Each row is a point. Each copy is the shape, with its points in the same order, stretched, turned, moved and blurred by noise. Say if it was mirrored as well.

Shape (9 x 3)
[[  7  15  25]
 [ -1  19   9]
 [-23  -8 -27]
 [ -2 -36  16]
 [  4 -24  18]
 [ -2  26 -27]
 [  8   8 -13]
 [-21 -17 -39]
 [ 40 -24  25]]
Copy 1 (9 x 3)
[[ -3  11  16]
 [  8  18   0]
 [ 37  -4 -20]
 [ 17 -30  34]
 [ 10 -22  31]
 [ 11  14 -38]
 [  1  -2 -15]
 [ 38 -17 -28]
 [-24 -38  42]]
Copy 1 is: mirrored
Copy 2 (9 x 3)
[[ 32 -31   0]
 [ 24 -21  14]
 [-22   3 -10]
 [-19 -26 -45]
 [-12 -25 -30]
 [ 22   9   9]
 [ 25  -1 -19]
 [-28  15 -20]
 [ 31 -21 -60]]
Copy 2 is: only turned
Copy 3 (9 x 3)
[[ 20  -5   6]
 [ 13  -3  -5]
 [-27  -9 -36]
 [-27  -5  12]
 [-14  -2  11]
 [ 10  14 -30]
 [  1  19 -12]
 [-39   0 -36]
 [ -2  32  30]]
Copy 3 is: mirrored

Shape (10 x 4)
[[ -2 -19  -1   6]
 [  2  -5  50  26]
 [ 21  13   8 -13]
 [ 22  19  45 -21]
 [-24  -2 -12  21]
 [  4  -1 -10  -1]
 [ -1  -8  36   6]
 [  4 -17 -18  18]
 [ -3  -6  -3  -5]
 [-22 -11  -3   1]]
Copy 1 (10 x 4)
[[-16  -8   3   1]
 [  3 -29  -1  25]
 [  9 -21  -6 -12]
 [ 25 -38  -2  -2]
 [-11  16  -5  13]
 [ -5  -1  -6  -7]
 [  4 -22   4  14]
 [-18  -1  -7  -3]
 [  0   2   2  -3]
 [ -4  13   8  16]]
Copy 1 is: only turned
Copy 2 (10 x 4)
[[ 11   5   9  12]
 [ -1   3 -47  12]
 [ -8  22   1 -16]
 [  2  24 -32 -27]
 [  0 -37   0   3]
 [  0   3  14   0]
 [ 12   3 -28   0]
 [ -2   6  21  21]
 [  6   0   6  -1]
 [ 17 -22   1  -1]]
Copy 2 is: mirrored
Copy 3 (10 x 4)
[[  4   1   8   0]
 [ 14   4  60  34]
 [  9  10 -12  22]
 [-10  27  16  42]
 [  3 -24  -5  -3]
 [  8  -5 -14   3]
 [ -4  10  37  24]
 [ 23 -11  -4  -8]
 [ -3   1  -8   4]
 [-16  -7  -1  -5]]
Copy 3 is: only turned

Shape (9 x 6)
[[-26  30  14 -10   8   8]
 [ 16   9  17  22   8 -19]
 [-32  -2   6  16 -11  -6]
 [ 22   9   0   2 -26  26]
 [-60  25   8 -52   3  -8]
 [  4  33 -17  10  -3 -24]
 [-19  20   6   3 -11  18]
 [ 26   3 -10  21   8  38]
 [ 26  -3 -41  -5 -21 -31]]
Copy 1 (9 x 6)
[[ 44   2  -6 -15  20  13]
 [-10   4 -17 -30 -15 -40]
 [  1  14   7 -20  35 -10]
 [  5 -49  -3 -24   5   7]
 [ 53  23 -16  33  34  31]
 [-11  -4 -39 -38  15   4]
 [ 27 -15   2 -25  29   3]
 [ 15 -28  14 -58 -22   6]
 [-46 -14 -32 -26 -15  29]]
Copy 1 is: only turned
Copy 2 (9 x 6)
[[ 29  -9 -26   4  16  20]
 [ 13  20  26 -19  19   6]
 [  4 -15   9 -30  -7   9]
 [-34  21  -1 -16  13   6]
 [ 47 -38 -33  31   9 -17]
 [ 28  26  19 -12  10 -26]
 [ -4  -4 -20 -15   7  21]
 [-21  34  -9  -6   6  45]
 [  8  34  51  -3  -6 -53]]
Copy 2 is: mirrored
Copy 3 (9 x 6)
[[-11  32  36  31 -21 -17]
 [-25   8  13   6   6   8]
 [ -4 -18  15  10 -28  -6]
 [  9   5  55  15  33 -25]
 [ 15  22   6  60 -50 -36]
 [-10  17  28  42 -15  37]
 [ -5   8  47  26 -10 -16]
 [  8  23  42 -33  22  -2]
 [ 33 -12   3  22  11  25]]
Copy 3 is: only turned
